Each row of a before or after table is a point. The points were changed in one or more steps. Then noise was added and the rows were shuffled. The steps act on columns, c1 being the first. Name the steps. A step turns or swaps two columns, mirrors them in a line or flattens them onto one, adds a multiple of one to another, or multiplies or shifts one. Angles are multiples of 10 degrees, from the lower column toward the higher: turns from -170 to 170, lines from 10 to 170 but not 90. Use the fewest steps. Two steps may share a column if one is a turn and the other turns, adds or multiplies; they go together, in the order done. Otherwise the lowest column goes first.

Before (12 x 3):
[[8,31,32],
[6,23,4],
[17,-17,-13],
[-28,-20,20],
[23,-2,16],
[12,-10,-12],
[34,50,-34],
[18,-27,45],
[5,-9,22],
[-19,38,23],
[-19,40,6],
[12,-2,-3]]
After (12 x 3):
[[4,0,13],
[4,-25,-6],
[25,-28,-20],
[8,-22,-41],
[-31,-62,17],
[22,-8,17],
[-4,-24,-31],
[52,14,10],
[25,3,2],
[-2,10,25],
[-5,2,18],
[15,31,-19]]
Steps: turn c1 and c2 by -150 degrees; turn c1 and c3 by -110 degrees

Before:
[[-3,19,18,13,18,28,-29,-28],
[-38,12,4,9,-29,35,-32,34],
[18,13,17,-29,12,-45,11,-13],
[24,-29,25,16,21,-54,-1,11],
[-27,-28,-41,-29,9,20,-10,56],
[-32,-9,-54,-11,-11,-11,0,28],
[-45,0,2,11,-6,24,-46,-21],
[22,-35,25,-19,-5,-31,20,-22],
[57,-9,5,-18,-5,-40,-20,-22],
[40,-18,18,29,5,-25,29,-9]]
After (10 x 8):
[[-5,-13,17,20,21,0,-36,-27],
[24,18,24,-36,-8,-6,27,-21],
[-45,-11,2,-1,-2,12,-60,-21],
[-26,29,-42,-29,12,4,-13,57],
[39,-27,19,-19,-1,-11,39,-8],
[57,19,3,-7,-12,-13,-28,-22],
[-36,-9,4,12,-18,26,-42,35],
[18,29,16,15,2,-20,16,-13],
[23,-15,26,-28,6,-27,-1,10],
[-31,11,-54,-11,-13,3,0,28]]
Steps: turn c2 and c4 by 90 degrees; multiply c6 by 0.4; turn c5 and c6 by -30 degrees; multiply c7 by 1.3

Before, 11 rows:
[[-4,11,-15,-39,8,3,-44,21,7,-29,5,24],
[-27,46,-3,-9,0,16,-3,-22,-18,-25,-19,-19],
[7,37,4,5,-23,-28,-16,26,33,19,-28,-14],
[-10,14,-13,-4,-4,34,-22,23,1,-15,-12,24],
[-14,0,-15,24,2,-25,-18,8,-5,9,10,-26],
[-10,-9,8,-37,17,4,-28,3,-1,30,-12,-29],
[0,-6,-20,7,12,15,-23,4,-5,-22,-35,26],
[10,45,15,7,-20,-17,18,-8,-6,11,-8,24],
[19,51,42,-26,30,-7,-2,15,17,23,-18,21],
[29,36,28,11,-7,4,-16,10,-13,-23,-28,10],
[-9,-4,-18,8,3,12,13,-30,23,16,14,-10]]
After (11 x 12):
[[0,-3,-21,-4,-24,-16,17,3,-20,12,26,-34],
[-7,-11,-15,37,-29,11,26,23,-61,8,25,3],
[29,35,29,8,-22,0,26,9,-17,-8,10,-30],
[-10,12,-13,20,-16,-28,21,22,-39,-5,25,-12],
[10,44,15,9,13,21,-5,-8,26,-17,24,-6],
[-8,0,-18,-5,14,-16,-42,-31,25,3,-10,12],
[-14,12,-15,-28,7,15,19,7,-20,2,-25,12],
[-27,35,-3,35,-27,-4,8,-22,25,0,-20,-20],
[-9,-26,8,26,32,7,14,3,-27,15,-28,-13],
[16,30,40,44,24,23,-5,15,-24,30,23,-16],
[8,32,3,4,18,30,-8,26,-51,-22,-14,-28]]
Steps: turn c2 and c4 by -30 degrees; turn c4 and c6 by -160 degrees; swap c5 and c10; add -1 times c8 to c7; turn c7 and c9 by 120 degrees; swap c11 and c12

Before (14 x 24):
[[-8,11,16,8,-3,-8,-4,-2,10,-3,0,-5,-10,7,2,0,10,-1,-7,3,21,4,-2,6],
[5,-3,-4,-2,4,5,-4,-7,14,-3,-13,-4,57,20,5,4,11,-2,-5,-2,0,-17,8,11],
[-1,-7,-7,2,9,8,13,-12,-7,-6,-12,0,-1,-12,-4,-13,1,-29,-21,-6,-4,-6,-27,8],
[-8,-3,-7,-7,10,-12,15,-9,-7,-12,38,21,-3,-13,-14,5,3,4,-16,2,6,1,11,6],
[-9,-9,9,14,8,-3,9,-5,-2,-4,-7,10,7,13,3,0,6,2,2,4,-3,-5,3,-2],
[17,-4,-2,-2,-22,-4,-5,2,22,0,-21,22,-11,13,7,-6,-15,-2,-8,7,1,9,10,-10],
[-4,-3,-3,-3,10,10,12,-2,-3,-6,3,0,-11,17,8,5,8,4,3,7,8,5,1,11],
[-8,1,41,7,8,-14,14,10,-3,-8,-19,-4,-11,2,-3,-10,5,-3,-20,1,20,10,4,12],
[11,20,-3,6,-14,0,8,-14,22,-3,-5,-4,-6,-5,1,-22,-15,-15,-19,4,-5,-9,9,8],
[0,5,-5,-5,2,-14,2,-12,-3,-16,-14,1,-11,7,3,1,5,-7,-19,-23,-2,0,12,-5],
[-3,-2,-9,1,9,-14,7,3,9,-11,-8,-4,0,21,6,-7,-1,-2,-15,5,-4,11,7,12],
[-6,4,10,9,7,6,-5,2,-6,-9,-11,6,5,11,-2,-6,-6,3,-16,7,9,-8,8,-4],
[17,-7,-6,23,6,-17,14,1,-7,-3,-21,28,-11,16,5,-5,4,-11,5,7,33,-21,9,4],
[-4,36,3,3,-10,0,-5,-5,-6,0,8,7,-6,21,1,-2,-15,1,23,-7,1,-4,7,-16]]
After (14 x 24):
[[6,1,-6,-13,9,9,-60,-14,-7,25,-12,0,-1,-12,-4,-13,0,-17,-21,-6,-4,0,-35,-2],
[9,-10,11,3,7,6,16,1,-6,1,-11,6,5,12,-1,-6,-7,5,-17,7,7,-5,12,11],
[16,0,-5,-17,5,5,18,-7,15,5,-13,-4,57,20,4,4,11,1,-5,-2,0,8,11,-8],
[-9,-5,41,-20,9,-14,15,11,-3,6,-19,-4,-11,2,-3,-11,6,2,-20,1,20,-9,-10,0],
[-4,-1,-3,-15,10,10,7,-3,-4,3,3,-1,-12,17,8,4,9,7,4,7,8,-4,-10,-9],
[-10,-7,-8,-19,8,-15,19,2,9,9,-8,-3,0,21,6,-7,-2,6,-14,6,-3,-4,-1,-5],
[0,-15,-5,10,2,-14,29,-11,-3,12,-14,2,-11,7,4,0,6,1,-19,-23,-2,0,8,-2],
[-11,2,-3,16,-23,-4,22,2,22,4,-22,22,-10,13,7,-6,-14,0,-8,7,1,15,14,3],
[7,-18,-3,-13,-14,0,24,-14,23,2,-5,-4,-7,-5,0,-23,-15,-18,-20,5,-4,12,0,2],
[5,-28,3,23,-11,0,16,-5,-4,-18,7,7,-5,21,3,-2,-14,-14,23,-7,1,-4,10,12],
[1,-5,-8,-7,10,-12,31,-8,-7,6,38,22,-4,-13,-13,6,2,11,-16,2,6,-8,-5,-10],
[5,6,8,-2,8,-3,11,-5,-1,6,-8,10,7,13,3,0,6,7,3,4,-2,-9,-6,15],
[-3,-11,16,-12,-2,-8,-7,-2,10,-3,-1,-6,-10,7,1,0,10,-3,-7,3,21,-9,3,4],
[18,4,-6,-14,5,-17,26,1,-6,12,-21,29,-10,17,6,-5,4,-4,6,7,33,20,-6,19]]
Steps: turn c1 and c22 by 100 degrees; turn c2 and c10 by -140 degrees; turn c10 and c18 by 40 degrees; multiply c24 by 1.6; turn c4 and c24 by 110 degrees; multiply c23 by 2.5; turn c7 and c23 by -70 degrees
